Each row of a before or after table is a point. One or more steps were done to the points. Then noise was added and the rows were shuffled. The steps act on how far a point lies along the listed directions, d1 being the first. Name the steps. A step turns or swaps two directions, mirrors them in a line or flattens them onto one, adds a multiple of one to another, or multiplies one. Angles are multiples of 10 degrees, from the lower direction toward the higher: turns from -170 to 170, lines from 10 to 170 but not 90. Use the fewest steps. Two steps may share a direction if one is a turn and the other turns, adds or multiplies; they go together, in the order done. Otherwise the lowest direction goes first.
In the rows, 128 means zero.

Directions:
(1): [130  74 151]
(2): [ 82 112  95]
(3): [165 111  86]
Before:
[[124 145 112]
 [160 140 147]
 [161 153 117]
 [138 109 128]
 [111 120 163]
 [ 90  96 168]
 [ 80 150 106]
 [136 182 168]]
After:
[[130 172 126]
 [100 178  90]
 [110 111 131]
 [146 128 112]
 [166 167 218]
 [169 110 172]
 [195 143 173]
 [ 37 103 113]]
Steps: mirror d1 and d3 in the line at 70 degrees; multiply d2 by 2

Directions:
(1): [129  93 109 126 189 167]
(2): [201 123 152 153 139 117]
(3): [111 164 105 171 167  91]
(4): [122  65 108 135 117  80]
Before (11 x 6):
[[183  94 106 215 139  81]
 [203  98 156 128 122 120]
 [155 163 137 143 132 127]
 [152  93 134 156 111  64]
 [167 191 139 139 135 108]
 [131  90 131  91 110 126]
 [129 211 137 109  63 159]
 [149 154 124 136  74 106]
 [148 114 148 135  67 104]
 [195 124 133 183 104  64]
 [121 135 122 120 119 132]]
After:
[[162 129 133 177 116  87]
 [113 148 127 133  85  65]
 [120 117 105 134 154  86]
 [166 151 155  95  83 130]
 [139 122 122 129 136 130]
 [189 137 126 148 106 114]
 [108 222 125 173  85 126]
 [140 135 143 112  88 137]
 [132 191 139 165 134  85]
 [213  68 136 118  98 143]
 [153 205 145 165  79  89]]
Steps: mirror d1 and d2 in the line at 140 degrees; turn d3 and d4 by -100 degrees

Directions:
(1): [127 115  87  53 132 141 164 144 134  86  89]
(2): [157 206 121 131 100 117 193 125 140 141 143]
Before, 8 rows:
[[ 99  70 179 176 160 126  60 123 109 163 138]
 [108 143 120 134 115 125 123 127 126 119 130]
 [141 145 160 199 111 118  95 111 147 172 182]
 [149 110  89  78 124 141 149  97 138 106 104]
 [149 179 146 169 117 103 163 113 152 176 171]
 [142 152  87  94 117 130 163 125 123 119 125]
 [120 166 187 234 116 120  88 113 149 179 169]
 [ 86  38 133 116 180 138  37 139 127 111 107]]
After:
[[101  78 182 183 158 124  63 123 110 167 142]
 [ 77  33 138 119 159 155  45 141 142  99  91]
 [168 167 110 126 105 126 166  85 140 139 138]
 [108  41 122 110 147 143  63 131 140 110 120]
 [110  60 101  67 157 135 126 138 146 105 101]
 [126 162 179 221 138 106  76 112 134 184 179]
 [144 158  89  99 116 128 164 123 122 123 127]
 [105 137 118 128 117 127 120 128 126 115 126]]
Steps: swap d1 and d2

Directions:
(1): [148 185 143 200 114 119 168 101  97 152 103 123 160 161]
(2): [138 149 148 134 143 140  75 108 202 147 101 103  95 184]
Before:
[[115  61 111  33 138 148 119 174 113 109 185 129 110  67]
 [139 123 127 123 130 140 157 143  67 120 124 133 148  77]
 [101  69 111  25 155 119  82 164 162 111 156 131  96  65]
 [124 118 127 116 115 130 144 148  83 138 148 146 121 111]
 [134 151 138 173 117 123 142 113 103 143 112 129 159 134]
 [137 146 142 148 132 151  94  97 184 179 101 125 117 185]
 [137 125 135 145 120 135 130 135  88 146 147 114 145 119]
 [115  94 118  60 158 143  26 137 244 134 123  99  32 152]]
After:
[[100  65 101  65 124 146 115 150 130 132 156 159 124  85]
 [139 175 132 174 121  94 208 123  32 147 126 136 188  88]
 [123 113 137 117 136 139  79 128 169 133 116 116 112 138]
 [144 125 145 145 131 142 102 130 128 151 137 107 128 143]
 [157 168 153 162 140 147 118 113 132 156  84 102 125 147]
 [107  96  76 108 106  97 210 170  13 100 175 160 149  27]
 [142 156 151 152 119 130 137 119 120 159 124 130 113 158]
 [159 192 141 186 111 132 202 115  46 157 132 117 175 140]]
Steps: turn d1 and d2 by 130 degrees

Directions:
(1): [106 173 144 101 126 195 130 124 107 111 143  71 142 171  43 122 114 156
 145 129]
(2): [170  86 217 164 118 126 124  99 107  91 107 122 105 123  83 126 140  92
  75 118]
(3): [164 147 191  66  99  99 155 148 125 163 101 172 114 156 126 160 130 169
 149 179]
(4): [123 108  52 134 110  99 150 138 104 141  69 128  82  98  52 157 120 147
 109 133]
Before, 10 rows:
[[117 104  82 159 129 134 147 114 106 115  91 124 117 121  72 116 135 131
  102 120]
 [ 95 135   7 125 137 101 121 162 140 153 132 140 123 106 189 123 128 138
  149 112]
 [151  85 120 154 107  88 129 132 119 142  97 143 109  76 105 140 140 131
   89 133]
 [132 108 132 157 136 144  90 108 119 101 113  96 128 131  91  94 146 106
  111  97]
 [130 105 142 148 129 100 132 134 113 122  99 133 104 111 129 114 161 120
  100 110]
 [132 118 111 156 108 128 127 115 106 135  93 122 102 115  67 141 133 137
  100 147]
 [115 114 124 154 148 137 111 119 127 122 132 107 132 132 123 131 140 114
  116  96]
 [107 179 143 139 153 179 102 132 163 108 195 110 182 147 238  74 121 123
  166  99]
 [165  66 115 160 124  85 127 113 117 134  93 148 105  84 154 127 128  85
   93 124]
 [144 132 117 134 108 125 149 140 113 116 102 109 103 118  57 147 134 149
  104 134]]
After:
[[144 149 174 111 107 139 128 125 119 151 109 137 123 146  98 143 136 157
  132 176]
 [131 125 117 118 116 135 112 124 109 125  84 107 112 140  51 121 141 146
  127 127]
 [113 168  75  70 120 145 138 148 119 173 128 113 144 144 116 130 103 165
  177 161]
 [125 160 137  81 110 136 134 150 130 164 141 130 154 133 111 137 127 185
  155 161]
 [163 145 189 108 103 128 145 142 128 121 128 128 126 147 101 142 138 149
  123 150]
 [103 158 121 100 130 133 138 156 113 137 120 117 127 143 114 116 150 163
  148 125]
 [142 128 145 102 111 120 163 130 111 139  90 157 119 153  83 135 136 163
  130 158]
 [116 121 109 129 134 121 126 132 118 140 105 115 114 136  90 150 134 138
  120 115]
 [107  96  26 217 142 120 116 120 129  93 110 106 104  61 152  94 121  95
   89  68]
 [140 108  66 116 118  53 140 163 137 169  99 187  99 101 197 147 139 138
  132 137]]
Steps: swap d1 and d2; turn d3 and d4 by -90 degrees

Directions:
(1): [ 90  74 172 137 112 193 142 137 122 146 135 158 177 132  61 102 156 147
 105 158 108 130 160  91 105  83  75 153  98 139 159  73]
(2): [153 147 201 101 149 121 167 203 105 178  96 167 136  59 112 142 114 123
 117 168 136 165 148 161 170 157 148 100 114 105  88 116]
(3): [129 178 132 117 117  81  75 129  79 152  85 177  65 164  83 123 101  97
  79 121 113 142  96  89  89 134 124 161 106  77 163 109]
(4): [151 114 156 189 116 164 128 144 118 141 194 146  91 100 134 136 168 119
 148  73  88  96 134  99 133 178 158  71 101  78 190 139]
(5): [139 149 159  93 149 145  98  79 139  74 123 153 163 117  87 144 106 121
 164 178 120  60  70 118 215 156 125 145 113 123 165 137]
(6): [125  87 154  70 108 125 112 133 158 173 142  55 100 115 145 102 118 131
  38 166 141  84 127  75 139 170 122 110 177 130 145 146]
Before:
[[108  49 144 116  87 134 182 173 163 175 159  38 116  99 205  92 140 137
   98 142 158 121 173 112 125 143 126  76 205 191  96 144]
 [133 112 165 131 136 150 141 119 147 101 152 142 156 114 117 112 136 135
  161 151 102 103 122 117 162 133 114 112 114 142 123 152]
 [130  94 172 142 138 124 161 177 113 172 136 120  94 119 154 123 144 133
   99 112 130 147 172 123  98 118 134 102 148 133 112 117]
 [105  95  90 136 101 150  60  71 137 136 188  81  65 172 134 109 147 127
   75 110  94  48  88  42  93 136  98 150 137 108 193 123]
 [116 118 101 120 133 142  87  79 142  85 135 111 138 154  99 117 111 135
  142 116 129  80 111 110 131 102  88 148 124 174 132 112]
 [143 147  94  99 149 102  83  68 135 101  72 133 111 176  98 137  76  90
  111 143 132 117  60 132 148 127 108 171 116 103 156 138]
 [159 200 186  34 173  70  85 118 113  99  49 165 156 106  84 159  56 106
  113 224 138  90  53 151 235 168 161 166 115  98  88 140]
 [101 101 109  99 133  93 119 117 153 152 130  71 106 114 137 105 130 150
   76 143 151  94 138 123 131 144 125 122 173 172 124 151]
 [140 174  59 132 145  94  67  66 132  68 125 128  92 166 146 139  85  89
  163  98 109  81  79 117 143 145 181 140 130 119 170 172]
 [195 181 183  86 202  98 113 155 116 107 109 147 144  82 152 178  73 104
  143 187 149 146 111 165 192 172 177 123 137 125  80 160]
 [165 113 154 143 115 116 119 171 133 181 199  87  92  90 171 130 138 138
  109  90 138 133 139 124 122 158 182  58 168 120 142 142]]
After (11 x 32):
[[148 132 180  51 112  76 135 170 138 175 117  69  68  74 186 116  82  95
   81 178 166  90 101 107 197 223 165  75 201 134 107 172]
 [ 98  57  81 176 123 173 174 141 159 134 154  96 159 135 157 105 159 145
  151 105 118 158 202 141  70  72 146 119 142 181 117 125]
 [ 97  72 134 117  93 131 134 181 127 238 154  67  70 121 154  94 150 141
    9 135 119 144 167  85  44 115 104 127 151 126 103  95]
 [150 102 120 141 173 178  98  49 173  31 188  92 194 143 159 147 123 141
  188 152 131  74 103 117 160 119 136 153 140 177 147 163]
 [155 110 178  77 135 122 122 148 151 147 168  85 148  82 130 128 109 149
  114 169 151 110 101 130 177 152 167  92 180 149 128 134]
 [141 126 204  95 156 107 125 136 118 138 109 142 114 107 126 149 110 115
  107 157 136 103 121 127 170 152 137 127 142 119 116 121]
 [130 145 107 133 135  88 107 101 129 104 133 128  92 158 143 109 121 122
  141 107 111 123 102 106 105 126 119 128 132 129 120 170]
 [125 120  98 151 125 118 111 137 114 153 133 115  81 146 136 105 117 125
  108  69 128 147 163 115  71 105 120 119 132 153 104 108]
 [114  46  92 170 125 185 153 110 150 136 139  97 149 162 121 107 156 129
  112  97 126 142 149 123  77  80  79 133 107 143 150 111]
 [ 90  64  91 144 117 179  86  27 178  38 185  74 187 195 122 110 153 160
  143 131 108  30 102  81 124  86 100 163 136 169 169 127]
 [113  99 138  95 130  97 124 138 140 176 140  72  87  83 137 103 132 145
   73 145 148  98 143 120 138 171 132  98 174 158 129 148]]
Steps: swap d1 and d3; turn d2 and d5 by 100 degrees; multiply d4 by 0; multiply d6 by 1.3
